Each row is a point. The points of each table are mixes of a few directions, plus a little noise. Count the directions of each table, and those that both share. Where both have some left over, give the other angles between the two spaces (their principal angles), to ten degrees, smallest first.

First (7 x 3):
[[-26 -22  40]
 [ -8  -7  11]
 [-31 -27  47]
 [ -2  -2   3]
 [-11  -9  16]
 [ 35  30 -53]
 [ 42  37 -63]]
Second (4 x 3):
[[-71 -10  -4]
 [  3  33  17]
 [ 25 -36 -19]
 [ 43  12   6]]
Directions: first 1, second 2, shared 0; angles 60

First (7 x 6):
[[-11 -10  -5 -25 -31  -1]
 [ -4  10  10  40  38   1]
 [  9  50 -19  14  49 -21]
 [-17   4  29  32  26  90]
 [-55  -7 -11  -6 -26 -49]
 [ 51 -10  -9 -18  -8 -32]
 [ 27 -38   5 -36 -49  12]]
Second (6 x 6):
[[  2   0  14  33  27  13]
 [-71  21  -8 -21 -22  39]
 [ 50 -44  12 -20 -33   6]
 [ 18   5 -14  -5   5 -50]
 [ 80  -1  -5 -13  11  -9]
 [-78  19   1  23  11   3]]
Directions: first 4, second 4, shared 4

First (7 x 9):
[[  6   1 -19  16  23  -8  -9  -7 -16]
 [  0   5   0 -10  -8  -1   4  -7   6]
 [ 14   5 -44  32  49 -19 -18 -19 -35]
 [  4  19 -15 -22  -9  -9   8 -27   6]
 [-28 -55  95  18 -36  47   2  94  28]
 [  4   6 -13   1   8  -6  -2 -11  -6]
 [  0  20  -3 -35 -26  -4  14 -25  18]]
Second (10 x 9):
[[-25  28  28  27  22  -5 -14  17  -3]
 [ -6 -45  25   8  27 -10  -1 -34 -17]
 [ -6  -4 -45 -23  -3  -5  54 -12  24]
 [-38  64 -15   3   0  12  25  -3  55]
 [-40  10   6  15  31 -14  14 -16  -2]
 [ -1  37 -19 -12 -41  20 -29 -36  15]
 [ 36 -59  -4 -12   0 -13   3   9 -38]
 [ 57 -25  13  -8 -29  12 -35  37 -20]
 [ 37 -26  -7  -7 -20 -11 -33  20 -59]
 [-11  20  20  10  12  14  15  15  47]]
Directions: first 2, second 5, shared 0; angles 30, 50

First (9 x 12):
[[ 14 -34  -6  59  11 -15 -12  -8 -19  10   9 -36]
 [-10  46   9 -26 -10  25   1   2  37 -17 -50   0]
 [ -4   7   6 -45  -3  36  45   1  25 -16  -4  26]
 [ -3  24  30   0 -11   3 -36   2   0  -3  14   6]
 [ -3   3  25  -7  -7  -6 -27   3 -18   4  45  21]
 [  5 -36  -6  -4   7 -12  16   1 -27  10  51  19]
 [  9 -34  -5  19   8  -7  11  -4 -17   7  27  -5]
 [ -5   7  -5  -2  -3 -19 -21   4 -11   8   5   4]
 [ -4  15 -49   5   7  -4  24  -1  31  -2 -95 -36]]
Second (8 x 12):
[[ -3   1  -8  -7  13   3  -4   9 -12 -28   3 -10]
 [  7  -7  17  17 -36  -6  12 -20  32  77 -11  28]
 [  3  -1   7   7 -13  -3   5  -9  13  30  -3  11]
 [  2  -2   7   7 -14  -2   4  -8  10  27  -3  10]
 [ -5   2 -10 -11  22   4  -8  14 -20 -47   8 -18]
 [ -5   5 -14 -15  28   6 -10  16 -25 -58   8 -23]
 [ -7   6 -18 -19  38   6 -13  21 -33 -79  12 -29]
 [  6  -6  19  20 -39  -7  13 -22  33  82 -13  31]]
Directions: first 4, second 1, shared 0; angles 90
